Every row gives one point. To make a cloud, some directions were put in groups of two or more. Within a group, all points are equally far from the middle, so they leave a hole (a ring in 2 directions, a hollow ball in 3). The other directions are filled evenly. Then the cloud was stretched, turned, moved and blurred a little. How many holes are there, and how many directions does each take, smallest first?

Cloud (15 x 2):
[[-.44, .13],
[.40, -.55],
[-.11, -.65],
[.57, -.35],
[-.13, .35],
[.49, .13],
[.48, .16],
[-.41, -.43],
[.43, .21],
[-.23, -.60],
[.45, .19],
[.51, .11],
[-.37, .21],
[-.13, .34],
[-.31, -.55]]
Holes: 1 (2)

Cloud, 14 rows:
[[.50, -.16],
[.28, -.08],
[.11, .12],
[.50, .09],
[-.30, -.10],
[.46, .46],
[.57, -.26],
[.37, .52],
[-.25, .63],
[.29, .56],
[.36, -.49],
[.22, -.68],
[-.16, .11],
[.42, .47]]
Holes: 0

Cloud (19 x 3):
[[.67, .52, -.59],
[-.08, .45, .56],
[.63, -.56, .10],
[.08, -.31, -.36],
[.18, -.04, .25],
[.50, .32, -.31],
[.04, .39, .78],
[-.03, .06, -.25],
[.39, .10, .34],
[-.21, .44, -.07],
[.16, -.05, -.26],
[-.41, -.09, .53],
[-.05, .09, .26],
[.41, .52, -.04],
[.21, .52, -.63],
[.21, -.34, -.69],
[.80, .37, .29],
[.09, -.25, .47],
[-.52, .00, .42]]
Holes: 0

Cloud (19 x 3):
[[.56, -.60, -.21],
[.21, -.62, -.17],
[.01, .45, -.26],
[.07, .19, .69],
[.45, .32, -.04],
[.16, .60, .45],
[.12, -.60, -.10],
[.05, .23, -.40],
[.30, -.10, -.36],
[-.12, -.21, .45],
[.09, -.61, -.09],
[-.22, -.35, -.41],
[.35, -.70, -.02],
[.01, .63, .48],
[-.15, .76, .32],
[.36, -.72, .10],
[.27, .45, -.06],
[.37, .52, .23],
[-.59, -.11, .19]]
Holes: 1 (2)

Cloud:
[[-.44, .01, -.13, .65],
[-.12, -.12, .78, -.22],
[-.12, -.07, .86, .30],
[.46, .02, -.47, -.14],
[-.26, .30, .10, -.12],
[-.03, -.11, -.53, .54],
[.53, -.35, .18, .01],
[.77, .01, .07, -.36],
[-.31, -.16, .77, .30],
[-.09, .31, .14, .46],
[-.62, .07, .04, .26],
[.70, -.21, .21, -.13],
[-.10, -.26, -.65, -.28],
[.69, -.01, .26, .41],
[.01, .38, .33, .28],
[.53, -.35, .18, -.05],
[.05, .40, .40, .16],
[.10, .39, .44, .29],
[-.48, -.20, .61, .13],
[-.27, -.41, .10, .75],
[-.69, -.19, .32, .26],
[-.28, -.40, -.35, .64],
[-.12, -.38, -.66, .06],
[.39, .04, -.42, .30],
[.30, .31, .40, .54],
[-.08, -.55, -.35, .07],
[-.60, -.22, .45, .38],
[.24, .11, -.32, -.57],
[.63, .04, .36, .52],
[.63, .04, .35, .51],
[.47, .03, .52, -.63]]
Holes: 2 (2, 2)
